Each wall is flat, endless, passes through zero and stands at right angles to its row. A trip goes straight from one point to another. Which walls does it cross, in order?

Walls:
(1): [-8 67]
(2): [ 18 -45]
(3): [  2 -28]
(4): [17 -2]
(5): [-22 -16]
(6): [ 71 -18]
(7): [-48 -27]
Trips:
[ 1 39] to [-71   0] -> 7, 5
[55 -2] to [ -6 -18] -> 5, 7, 4, 6
[23 -9] to [-30 -40] -> 5, 7, 4, 6
[26 34] to [16  8] -> none

Walls:
(1): [-18  42 -95   7 -89 -34]
(2): [  9 -18 -17 -32  28 -10]
(3): [ 10  15 -17 -17  22 -16]
(4): [ -6  31  23 -21   0 -53]
(5): [-24  -3  47  -1  43 -48]
Trips:
[ 50 -19  -1  23   6  37] to [  1  40 -25 -13  18 -46] -> 2, 3, 1, 4, 5
[-22  57  10 -21 -12 -16] to [ 64   6 -31  13  38 -46] -> 2
[11 24 42 59 14 -4] to [-13  -9  34  40  16  33] -> 4
[ 25 -65  -2  34  48   0] to [-63  20  28  -1   5   1] -> 2, 4
[-12  15  45 -33 -58 -21] to [  6  29 -36  17   6  10] -> 5, 3, 4

Walls:
(1): [ 36 -10 -22 -36 -12 -48  41  28 -73]
(2): [-59  10   0  53  28   1   7 -47  31]
(3): [ 26 -10   6  25  10 -31   0 -29  48]
(4): [  4  23 -16  -7  -3  67  25   8 -37]
(5): [-31 -16  -9 -28  14 -38  26   5 -15]
(6): [ 21 -24 -25  18 -13 -70  -1   2 -41]
(7): [ -2  49 -32  66 -33 -43 -46 -61  15]
(8): [ 45  73  51 -15   8   4 -40 -48 -21]
(9): [ 34  22 -53  -7  20  70 -54   9 -25]
(10): [-18  18  -9 -58  28  14 -34  34 -28]
Trips:
[ 38 -44 -14 -17  30  86 -13   3 -38] to [-43  22 -45  17 -37  29 -38 -40  30] -> 1, 2, 7, 10, 3
[-34   3  42 -28 -17 -12  -1 -14  52] to [ 59  29 -12  33  16 -36   1  -3 -55] -> 7, 6, 1, 2, 5, 9, 4

Walls:
(1): [-18 -17  -7   8   4  -4 -56 -12 -55 -28 -31 -13 -14 -10]
(2): [-23 -22  -9 -22   0  23 -11 -28   4 -10 -20  34 -52  -8]
(3): [ -9  40  -9 -51   0 -18  12   3 -28 -61  17  -9 -17  20]
(4): [ -6 -11 -21  16 -22   0  18 -26  39  30 -44  12  21  48]
(5): [ 48 -17   9  11  36 -34  35  25 -16 -18 -11 -15  -7   4]
(6): [ 15   3  25 -18  32  28  13   9   6   1   7  -2   3  16]
(7): [ -3   2  33  11 -32  33 -19  -3 -29  36 -16 -12  19  12]
(8): [-31  -1  19 -22  22  14  19 -23  -2  41  18   9  32 -24]
Trips:
[-28  21   9 -16  -4 -18  14  14  48 -12 -28 -17  25   6] to [ -7  -3  67  16  -7 -95 -17 -29  -4   0  20  32 -60  32] -> 6, 8, 5, 2, 1, 4
[ 26  32   6  16 -23  18 -35  30  -4  48  10  29   3  -3] to [ 37  18  33  40  47 -16   0 -49 -14 -36 -20  15  53   5] -> 6, 8, 4, 5, 1, 7
[  8  23  28 -47  -7  10 -14 -17  30  26 -50  12 -35 -34] to [-15 -13  -9  37  13   1  21  -7  17  12 -11 -32  -3  -9] -> 6, 5, 7, 2
[ 17 -28   6  32  19  32   6  45  29 -28   5 -25 -35  -2] to [ 22  14 -46 -31  25  20 -42   1  -3  31  15 -21  21  -3] -> 2, 1, 5, 8, 7
[ 13 -33   2  15  -2 -56 -25 -12 -13  22 -15 -14 -18 -30] to [ 14   6   7  12  13 -19   3  -1  41 -25 -30 -44  10 -66] -> 2
[  1   4   2   4  10  12  19  -6  -3 -31  40   0  26  33] to [ 19   0   0  11  30 -25  57  13  -6  70 -49   4 -20  -5] -> 4, 3, 7
[ -8  10 -32  58 -43 -21 -49 -10   1  39  19 -62  19 -18] to [ 20 -11 -22  23  15  10  15 -22 -23  13   6 -10 -31 -24] -> 4, 5, 2, 7
[ -6 -39  26  49 -14   2 -18  32  18  -1   9  38  -4   5] to [ -7 -25  -7  25 -36 -15  24  14   6  -2 -27  20 -14  27] -> 5

Walls:
(1): [ 17 -19  21  10 -24 -25  26  38 -27  -8   3 -18  15  37   3  39  30   2
 -39  -2]
(2): [-27 -49 -10 -57  26 -10  23  47 -21 -19   5  16 -27  18  -9   2 -50 -38
  25  20]
(3): [ 89 -38  -8 -32  42  -8   6 -27  17 -58 -16 -14   5  -5   0   2  18 -49
  23  33]
(4): [ -2 -26  -4  -7  -5   3  22 -37  10  38  -5  25  33  -5   6  17   6 -13
  36  27]
(5): [ 15  -9 -32 -11  -3 -29 -25 -19  15  29  26  95  23 -10 -12 -14   7  -3
  44 -10]
(6): [  5  -4 -18  10 -25  19 -13 -49  63  -3 -23  12  30  19 -18  28 -22 -54
   1  -1]
(7): [-43 -65  30  30 -13  15   3  72   7   7 -22  14  -9  22  47   9  18  18
  12  20]
(8): [ -4   6  13  29  13  13 -18 -14 -24 -13  52   0 -28  36 -41  -1  16  15
 -16   0]
Trips:
[-42  -5   9  -6  11  63 -15  54  43  -9 -34 -19   9 -30   6 -35 -23  64
  51   0] to [ -4  28 -11 -20  68 -29   2  41 -65 -21   9 -19 -41 -41 -25  29 -42  18
  29  -6] -> 7, 8, 3
[ 49  18  46  -6  11 -16  57  49   9 -53  43  54 -44 -31  21   2   6  12
  60  14] to [ 10  26 -43   1  -5 -11  47   4 -22   5 -14  28   3  15  -2 -15 -42  22
  26  -7] -> 1, 4, 7, 3
[-33  59  41  -1  26  24  35 -11 -11 -37  12  -3   4  -8 -19   4 -27  -3
   1  56] to [ 60  23 -22  45  72 -58  22 -16  27 -17  -7  31  21  28 -77  13 -28 -23
  87 -45] -> 3, 6, 4, 5

Walls:
(1): [  6   7  25 -27 -16 -44 -67   1   9 -23  31   6  -1 -55 -11  25   6  65
   9  52 -32  15  13   5   3 -33 -30 -25 -40  12 -40 -27  29 -22 -26 -16
  -2  -6  -3 -28 -17  22 -34 -19  -3  15 -66  15]
(2): [ -8   6 -31 -69  68 -42   9  22 -27 -26  76  11  43 -30 -17  23  13 -55
  47  -8 -14 -29  -3  34  25 -37  17  25 -10 -10  34  28  81 -10 -40 -10
 -10 -49 -48  19   5 -20  30 -37  15  -1   8  27]
(3): [ 24 -18 -35  36  17   1  13  -2 -15  -7   5  60 -14 -52   6  59  39  26
  10 -33  24 -29 -29  -6  38  -7  -5 -27   6 -20 -47   9 -11 -25  -1  16
 -29  29  32   3 -20 -10 -36  37 -27   2  35 -16]
(4): [  6  20  -9 -14 -55  12   0  23 -13  18 -30 -26 -35  14 -69  -5  11 -27
 -30  29  44  26 -18   4  23 -56   0   5 -29  43   6   9  30  28  24 -14
  18 -49 -15  26 -23 -50  10   3  13  17 -35  44]
(5): [ 23  -9 -37  55 -52 -64 -19  29  25  -2  -4   1 -40  26 -48  44  -4   9
 -43  60  16   0  13  16  24  14  19  38  19 -34  24 -16   0   6 -10  15
 -38 -13 -19 -27  14   3   2  -9 -32  -9  22  -5]
(6): [ 10 -39 -79  -8  19 -16  -7  34  -9   4   8  14  63  -2  11 -52  -3  21
   6  11 -31  11  23 -57  19 -36  17  17  16   9 -39 -40  12  32 -34  13
  -9  48   0 -20   2 -40 -13  29  -9 -15   2 -39]
Trips:
[ 26  12  -8  39 -42   4 -28 -23  24  -1 -38  33  35   3 -38  15 -38  -6
   2  31  -2  -1  16  35  -9  20 -28  -2  28  34  24  36  21 -19 -10 -26
  14 -23  48 -35  -3   2  23  47 -20  16  10  27] to [-26  33 -12 -30 -20  26   1  45  48  23  31  -1  31   1  -1 -16  30  24
  -5 -26  25 -20 -52 -38  22   3  57  36  26 -26 -22  21  -5  31   2  32
  -7 -39  32  19  23   4  24 -22   4 -29 -29  23] -> 1, 2, 6, 5
[-26 -30   3  14 -12 -21 -26 -41  -3   3  18   6 -34  40 -12  12   8  39
  -1  -7 -27  17  16  64  30  -2   4  31  -5 -36 -33  36  20  30 -21  31
  21 -22   5 -45 -35 -13  61  14 -36  24 -18  23] to [  0  22 -33 -26  -7 -46  10  17 -16  43  58  63  27  -8 -15   1  14  -9
  27  35  -1   3 -38  47 -22  -2   5  18 -47  10 -10   8 -57   7  10 -63
  49   4  63 -32   5  52 -27 -36  26  -2  11  38] -> 3, 4, 5
[-17  74  28  33 -22 -27  15  -6 -20  -1 -31 -18  28 -39  38   4  22 -35
  60 -21  37   4 -18   4 -29  23 -14  15  49  -2  -3 -47  39  23  33  34
  40  53  22 -39   7 -43  -1  58  19 -38  44  -8] to [ -9 -19 -18   7  12 -20   5   0 -60   0  36  33   6 -16  16 -40  12  41
 -21 -29   5  45   3  16  24 -34   6 -29 -38  73 -42   9 -22 -65  41  15
   2  16   4   8 -39   7  19  17  18   4 -18  23] -> 1, 4
[-54 -11   9  -5  20   7   7  13  -7  39  -2  -2 -15  19  17  33 -11  10
  44  -6  16  -6  -7  15  78  26  12 -42   1 -29  66 -89  -4  13 -18  29
 -44 -24 -16 -41 -29 -31  -5 -27   2 -28 -17 -25] to [  5   5 -14  13   6  -9   9  46  -5   7  13   2  35   1  15  -4 -39  -5
 -29  13 -42 -20  -3 -11  -2 -28  60  19  -9 -14  -2 -34 -26 -12  39 -12
 -13  13 -11  53 -17 -33   2   6  29  12 -55  26] -> 3, 4, 1, 5
[-10  46 -33  -9  -6  -8 -13  31  19 -25 -67  33  -4  24 -22  12  -9 -13
  53 -14   8   2  29 -39  23  26 -48   6   5  54 -29  16  16   0  -5  37
  -7  29   8 -94  25 -66 -10 -27  -5  11 -11 -15] to [-32 -12 -31 -17  48  59 -64   8  14  -1  -6  31 -17  54 -42 -36  24 -32
  32   2  10  23  -7   5  21  -6  20 -27   4   4   8  -7 -43  20   9  18
  61  11 -33 -16  23  30 -17  -5  47 -23   1  -8] -> 1, 3, 5
[  4  -4  36 -17 -21  51  33  13  -3 -40  10  40  29  21 -10 -12  -8  17
  21 -25   9  41  36  49  25 -47  -9   2   9 -10 -14  32  -2   5  10   8
   4  28 -30  22  -1  57  20  -7  40 -17  34  -9] to [-29  13  12  20  -8  -9  13  65 -17  11 -52  -9 -26   7 -16  10  31 -25
 -60   4 -77   0 -11  17  17  30   8   9  -7 -49 -34 -26   7  -2 -53   1
  32 -29 -33  16 -47 -17  42 -77   3  17   5  31] -> 4, 5, 1

Walls:
(1): [-22  14   1   8  -3   9 -14   6 -11  24  32 -20  -5  27 -53  31  -8 -11
  17  -9  22  30 -43  -6  11 -12  25  25   7  19  47  -2 -15   7  73  52
   2  18  17   4  11 -30   7 -15   4   4   2  59]
(2): [ 19 -41  -4  19 -19   8   3 -29   5 -19  35 -30 -12 -56 -16 -44  53  -3
   7 -16 -18 -11 -25 -11   1  21  -5  21  -5  21 -31  -9 -64 -44  -9 -21
  -5   5   8  18 -14 -56   9  -9 -44 -31 -12 -17]
(3): [-12 -14  46 -36 -44 -16  28 -44  16 -44 -11 -23 -14 -17 -30   7   5  27
 -13   5 -40   5 -14 -15  25 -33  -3  -9   5  63   6 -10   6   4  -2  17
 -13 -66  13  -3  -2  19   1 -24 -19  25 -19  14]
(4): [-32 -17  18 -17  21  14 -29  28   2   7 -10  49  27  -5  27  10 -19 -33
 -48 -33   3   7  25 -29  40  26  32   7  -8 -18 -10  29 -15 -32   7 -22
   2  54 -47 -11  18  11  -4 -49  15  30 -11 -46]
(5): [ 21 -20   1  14 -26   0 -54 -15  -2 -12 -24  -2   5 -33 -26  -5  14  -8
 -14  14  40  42 -11 -16 -22 -42 -12  -2  13 -20  29   9 -39  23 -17 -28
  -4  17 -20   2  30 -15 -11 -15  18 -17   6  14]
(6): [ 21 -13  55   3   9   3 -22   6  -6  24  52 -26   4  41 -27   9 -13 -16
 -25 -26   6 -11  15 -28  35  -5  16   5  16 -15 -13  -7  -5  -5 -18 -17
 -22  35 -20 -24  -5 -19  42 -23 -34  25  -4  25]
(7): [ 14  -6 -11  -4  22  17 -10 -23 -11   5  23   5 -16  24  26  12   3 -18
  14  14 -28 -26  44  34 -33 -30 -19  36 -23  29  -5 -14  26  -4   5  26
  13  29 -37  43 -31 -18  14   4 -31 -69 -44  -8]
(8): [ 18  37  50 -34  38  -7   6   9   9 -54 -41  -4  24  19  19 -39 -12   3
 -19  46  11 -20  76  11   6 -25  45  14  34  23  -4   0 -33  21  29  11
  20 -18  19 -47  24 -22  -6 -33   7  -4  -3   2]
(9): [-37 -28  -1 -29 -16 -82  -3 -23 -14 -12 -25   4 -18  15 -25   4  -9 -15
  17  36 -25 -16 -40  27  -6 -38 -45  29  45   9  26 -12  -7  10  22 -41
   5 -19   2  14 -32  10 -12   0   1 -41  28  35]
(10): [-13 -40  -2 -15  51  26  28  -1   5 -17 -14 -18  29  17  41 -32 -42  39
  15 -33 -31 -24  36   9  69 -12 -26  34   6  46 -18 -13  -5   1 -24 -14
   5  36  10  10  16  26  -3   4 -24  30 -38  24]
(11): [-23   1   9  17  29  25  12  -3 -52 -27 -30  -2  34 -17   9  -9  -4 -82
  41 -14  12  -4  22  11 -17  32 -19 -11 -18 -20   3 -20  15  10  24 -21
  15  -4   6 -43   6   7  18  27 -27 -10 -45 -26]
Trips:
[ -9  23   6  18 -17 -22   1   9 -17 -20  -7  19  26  10  36   8  -1  12
  40   0  17  18  12  31   8 -10 -16  26   8   9  -5 -24 -37   5 -37 -22
  38 -49 -14   0  30 -17  -8  12  -6  19  14  17] to [-29 -19  -4 -53  12 -24  20  -8 -19  -4  -5  15 -24 -27 -15  22  66 -14
 -70 -11 -27 -26 -24 -21 -48  12  34   0   2  25  40 -13 -17  15  48  -8
   6  -4  21  14 -67 -15 -30  47  10  -1  -6  16] -> 2, 10, 1, 5, 11, 7, 8
[ -3 -28  55   0   1  24  35   9 -19  28  35  18 -31  22   5  29   2   1
 -36  17 -12  45  15 -14  44  16 -24  -3  19  12  17  20   3 -51  15 -27
  19  11  15  13  21   5  33  -7  20  53 -22 -29] to [-16 -15 -11 -49  -4  54 -18 -13  22 -95  18  -9  -2 -35   4 -18  22  44
  19  49  21  26 -21   5   5  -3 -10  -7  28  26 -35 -29 -33  -1 -15  33
  -1   5 -26 -60  32  39  -2 -16 -24 -51   5  21] -> 2, 8, 5, 1, 6, 4, 9

Walls:
(1): [ 16   9 -45  -7  27 -13  43   6  19 -43 -12 -11  -4  20  23   0  24 -15
 -35  18  34 -23  38 -48  -7  14  26  16 -72 -20 -26  41  25  17 -53  15
 -23  34  21   5 -14  46  14 -18  24 -31 -38  -4]
(2): [ 10   8  30   0  39 -14  34 -61  24 -11   6  -1   9   3 -39  21   6   4
  37  25  -9  25  38  14 -68 -39  27  46 -64  27  11  43 -45 -25 -15 -47
 -10 -34  72 -21  26  11  30  23 -10  23 -21 -11]
(3): [-19 -36  23  12  42 -39  70  37  41 -52  -9  -8   9 -39  -7 -23 -12  13
  12  30  32  31 -54   4   1  14 -29  14 -24   3  38 -42  11  42  15  26
  17 -39 -20  -5 -16   7   5   0 -29   0   2  28]
(4): [ 29  19  -3  38 -25 -11  35   2 -20  -8  19 -11 -21  -6  10  68  29  18
  27  31  35 -18  -1   3  18  -4  -2  -1  32  25 -35 -32  13  20 -39 -15
 -22 -31 -12  13 -15 -35 -19 -25  25  11  28  10]
(5): [ -6  44 -37  16  39  -9 -13  44  24 -45   5  37   0   8  50  31  -3  -7
  23  29  62  10 -10  50 -49  23 -13 -16 -20 -26   7 -20 -62  38  -5 -21
 -12  24  -2   1  19  -7  31 -88 -23  23 -10 -69]
(6): [-37 -32 -41 -28  56  41 -39 -24   1  18  15  12 -34 -10 -20 -46 -17   2
  13 -52  32 -76  28 -72 -16  -5  24  33  43  53 -15  52  16   1  55  13
  -9 -70  29  30 -11  34 -16 -18 -29 -27 -17  -3]
Trips:
[-38  37  10 -11   1 -28  31 -73  21  -5 -14  -9  -4 -58  -8  32  -4  28
   3 -23 -18  41   1 -34 -16  53 -28 -72  -3  -9 -63  21   6  37  17 -43
 -18  32  13  42  -5 -39   4  68 -28  46   9  75] to [  0 -16 -22  40 -72  -2  59  41  62  27  -4 -13 -10 -54  27  20 -38  50
  23   7  47  19  14  29  14   7  50  38 -13 -58 -20  35  21 -13  31 -38
  11 -13 -73  28   0  34  36 -11 -11  44  44 -43] -> 5, 2, 1
[-63   8 -22   5  40   5  -4 -56 -43  39 -59  12 -77 -53   4 -12 -58 -65
 -28  19  55  12 -10  54 -11 -42  25  37  16 -50  24  11 -21  15 -16 -20
   5  22  43  -1   0  12 -10  -6  -4 -57  22  -4] to [ 45 -65 -16 -22  37  11  34 -29 -63 -67 -14 -32 -25  -6 -38  14  48  14
  20  10 -17 -28 -29  -6 -35  13 -75 -49  -6  11  34  58  -5  23 -16 -30
  10  -7 -25 -30  41  31 -15 -73   5 -46 -14 -58] -> 3, 4
[-38 -34 -29 -15  11   3  48   7  -3  16  48  14  -9 -28   0 -69 -34 -32
 -31  18  25  62  31 -53  -2 -29  26  22  11  13   9  23  66  43 -33 -41
  53  45 -17  20  -6  -1  -5  -9  27  24  12 -40] to [  3  24 -15  -8  43   3  -9 -39 -19  10  20 -23 -14  52 -26  26  13  -9
  13 -45  -8 -18  44   0  14  18  14 -16  54 -19  -2   3   8 -31 -11 -27
 -46   1 -17 -10   3  42  -9 -49  25  -5 -26  62] -> 3, 4
[-18 -28 -17 -11 -31   4 -11  54 -35   0 -38 -63  29  52   5 -15  14 -15
  48  18 -14  28 -18   2   5  11 -10  -2  34  32  33  38  35  17 -18 -18
 -21  29 -13 -60 -19  95 -40  11 -25 -18  35  25] to [-34  -2   2   8 -51 -33  53 -77  -5  31   7  21   6 -25  20 -19   3 -23
 -33  -9 -18  22  19 -37   5 -35  37  -9  73  -5  21 -46 -17 -40  -3 -67
 -27  51 -12  27  50 -15   9  38  24   3   1  25] -> 1, 3, 4, 2

Walls:
(1): [-35  18  13 -19 -30  10 -12  12  13 -27   1 -19  15   2   6   6  27 -13
  -3   9  52  -1  31  10  18  -6 -41 -25  -4 -11  17 -11 -13   1   1 -18
  13 -28 -22  30  30 -18 -41  -3 -25 -33 -10  13]
(2): [ 12   0   1 -22  29  -3  -4  16  13   8 -23  15  33  21 -29   0 -20 -35
  -2 -24 -23 -22  11 -31 -16  15 -12  -7   8 -26  30  40  44  23  -6  51
  -1 -35  -8  -5 -10   8 -11  14  -3 -36   1  17]
(3): [  4  34 -23  19 -19  -4 -20   6   9 -12  -9  11 -21   8  95  -4   0 -18
  11 -22 -29   8  -2  -6  17 -22   8  67 -42 -29 -16   2  -9  -8   6  -8
  -4 -19  53 -27  21   5  40 -20 -38  32  -3  -9]
(4): [ 32  11  15 -13 -26 -59  20 -41 -26  44  -7   7   1  29 -13  37   8  -4
 -15 -17  15  -7 -16  19  19  10  25  52   2 -29  25  16 -15  19  -3 -45
  -1 -31  13  23  -7  -4  12  -3 -42 -19  33   5]
(5): [ 27  23   3 -24  40  -8  51 -25  -3  11  28  25 -14  35  -1  12 -30  -2
   1   8   5 -31  -6  -9  -5   5  43 -26  12 -18 -35 -44  13   0  10   0
  19 -45  19  -7  44  35   0   7  47  -7   1  63]
(6): [ 10 -40   3  19 -12   4   4  13   3   6 -20  39 -12  10  -8 -27   8 -52
   5 -36  48 -21  31 -33 -27  26  10   5  14 -12 -15 -22  -2  10 -19  15
 -15  21  25  -7  -7  23 -29 -11 -21 -15  -9  11]
(7): [-44   6  -3   8 -41   3  -1 -26   9  19   2 -23  56 -29 -21  14  21  12
 -31 -48  16 -24 -11  15  11 -26   2   3  -6   6  -2  22   2  -6   2 -31
 -42  19 -11 -24 -35   1  36 -57 -28 -24  25  39]
(8): [-23 -11  21 -10  24  28 -18 -20 -14 -25 -34  71 -12 -32 -13  18  -7  -6
  -3 -17  12   3  38 -58  26  26  -7 -32 -23   1  21  -1 -33  -3 -38  -6
  -1  -4  24 -19 -54 -19 -22   5 -34  63   0 -15]
(9): [ 10 -54  14  34  33 -13  -3  31  27  -3   5 -11 -20  -1 -12  -4 -19  -6
  45 -15  14 -44  -1  10   4 -35 -38 -17 -34  19 -48 -28 -12  35  -2  17
  32   5  -7   3  -4 -27 -23   4   1  -3  -6  -5]
(10): [  3 -15  35   0  21 -20  11  17 -15   4  14 -11   0  36  -2   5  13   3
   8  27  10 -28  17 -13  24  15  15 -33 -27  18   5   9   9  35 -16 -47
  -8  23  35   8  21  -1  16  14   6  33  11 -19]
Trips:
[ 14  12  14 -51  48 -43  11 -19  21  -7  11 -12 -31  28 -33 -44  36  32
  22 -30 -22   2  15  15 -51  44  -1   7 -28  12 -39 -33  27  39 -48  -9
  30  18  -3 -42   5  30  17 -16 -21  22  16  22] to [ 21  11  15  -1  -2   0  43 -20  29  -5  32  -3  15 -15   8 -13   1  -5
 -48  -6 -29  34 -40  -8  -9  39   1  28  11   8  21  12 -11   1  17 -17
  10  -1 -57 -11   7   2   5  23  22  10  -8   2] -> 6, 9, 10, 2
[  5 -44 -23  23   0   2 -72  29   4 -30  13 -24 -34 -14 -11  -3 -27  36
 -35  10  -5 -19  -9 -32  11 -28  -2  21  48 -37   0   8  53   5 -15 -19
 -21 -10 -14 -10  20 -15 -20 -72  22  14  29  34] to [-15  21   5  18  -8 -22 -57  16 -41  -5   4  28   4   6 -14 -20 -21 -39
 -15   9  -1 -13  22  33   5 -13 -23  18  -8  24   6  30 -12  24  21 -54
 -10   4 -16   6  21  45   9 -30  17  -2 -33  13] -> 1, 2, 6, 9, 10, 4

Walls:
(1): [ 10  22 -61  23 -30   4  27  45  -9 -19   2  20 -39  18  -2 -40 -29  38
 -25  13  12 -33  29  20 -31 -44   1 -12   8  -6  17  13 -25  13   8   4
  36   7 -22   6 -25  13  -7  10   7  18 -14  35]
(2): [  6  15 -14 -36 -10 -39 -10 -28  40 -52 -31  14  18  -3 -23   0 -13 -37
 -15 -14 -42  38  15  40  -1  35  10  -9   7  40  23  15 -36  24 -29 -18
 -20  -2  33 -10 -19 -26  -7  -6   9  17  -1 -17]
(3): [ 48  10  41  52  30  74   0   8  10  -7  37  56   3  31  45  11   9  21
  33 -30 -20  -7 -16  -4  23  -3 -22  22  23 -26 -11 -22  -6   6  14  49
  44  -8   7   0   7  -1   7  23  14  -4  12  15]
(4): [-28 -31 -13   6   6  -4  16   6 -14 -20  17  24  -2 -27  15 -22  18   1
  29 -16  30  50 -33  -4 -57 -10 -22  13   3  13  -9  24  -2 -37  40  18
 -10 -28 -25 -23   3  -2 -12  32  18  49  11  -4]
(5): [-41  29  12  19   5  17   9   8  24 -29 -31  27  10  32   4 -12  34 -38
   9 -40  -2  14 -12 -38  -5 -24 -23   7  25  17  -7  30   1 -19  -3 -22
  -3  30   1 -40 -20  10  32  -6  28  -1  33 -42]
(6): [ 44  12 -35  -4  -8  10  -2   5 -51 -29 -25  19  13  44  12  18  24 -21
  21  21 -52  11 -20 -18  38  25  27  31  -9   6  -4  90  -1  16 -20   6
  19  11  34  37  10  -7 -11  37  19  21 -10 -55]
(7): [ -1 -32  29  18  29  13 -29 -15  48  19 -36 -20 -30   8  18   9  -9 -27
 -15   4   7   4  -4  17 -18 -31   9 -45 -23 -25 -18 -12  24  -5 -30  15
  11 -53 -33  21   0  36 -28   5   8  42 -49  -5]
(8): [  3  -6  -7  -3  20  16   4  10 -33 -13  30 -36   2 -11 -18  -2 -31  22
  10  -3 -29  -2 -39 -62  -5  17 -19 -17  -5 -30  13  -9   8 -14   4 -27
 -41 -18  14 -26 -33  39  -9  -7 -34  -4 -18  19]
Trips:
[-39  29  22 -12   3 -57  -5  -1 -65  -3 -15 -34  41  46  -6 -28   8 -38
  26 -19 -14 -20 -19  19   0 -51  -2 -19 -15   5   6  30   0  -4  12  13
 -11  11  20  31  -2  56  18   0  19 -20   2   7] to [ -3  34 -12 -38 -17  16 -31 -26   7  20  24  15  -2 -23 -37  -9   6  18
 -29   5 -24  11  -9   7  -7  29   4 -38 -38  46   5 -49  -8  -3  12  -9
 -18 -30 -44  20   5  -1  17   7  -4  -4 -31 -43] -> 2, 7, 5, 6
[ -5 -12  19 -27  14 -15 -24  28 -28 -66  38   7  11 -14 -42  27  95 -18
 -66  19 -21 -11 -47 -40 -49  19  -5 -18  14  59   0  23 -63 -11  23  74
  14   3  27 -23 -32 -11  33  -9  34  -3 -27   4] to [ 13 -23 -39   5   2 -29  31  -1 -16  12 -14 -32  -6  43  -5   5   7  59
  10  29   0 -21 -38  -4   1  -1 -47  -7  10  25  12  -2   2 -20 -35 -34
   3  66  48  15   5 -43 -25  18  -9  24 -36   7] -> 1, 5, 4, 2
[-12 -10 -17  -7  22 -24 -10 -21  14   2 -17   2   1 -16 -13  15  24 -25
   5  -1 -12  -2   8 -20  18 -19  16 -41  16   0  10  -2 -29 -35  -2  13
   8 -11 -21  22   0  -7  -4  16  13  30 -14  -9] to [-16  43  -7   4  16  17  -7  49  71  -5 -26 -13   1  37  10 -16  -5   5
  -4 -26  25  32  18  -6  39 -23 -25  26   8  23  -7 -20  20   5 -25  24
 -15   0   9 -35 -28   7  37 -26  10  24 -29 -17] -> 6, 4, 3, 1
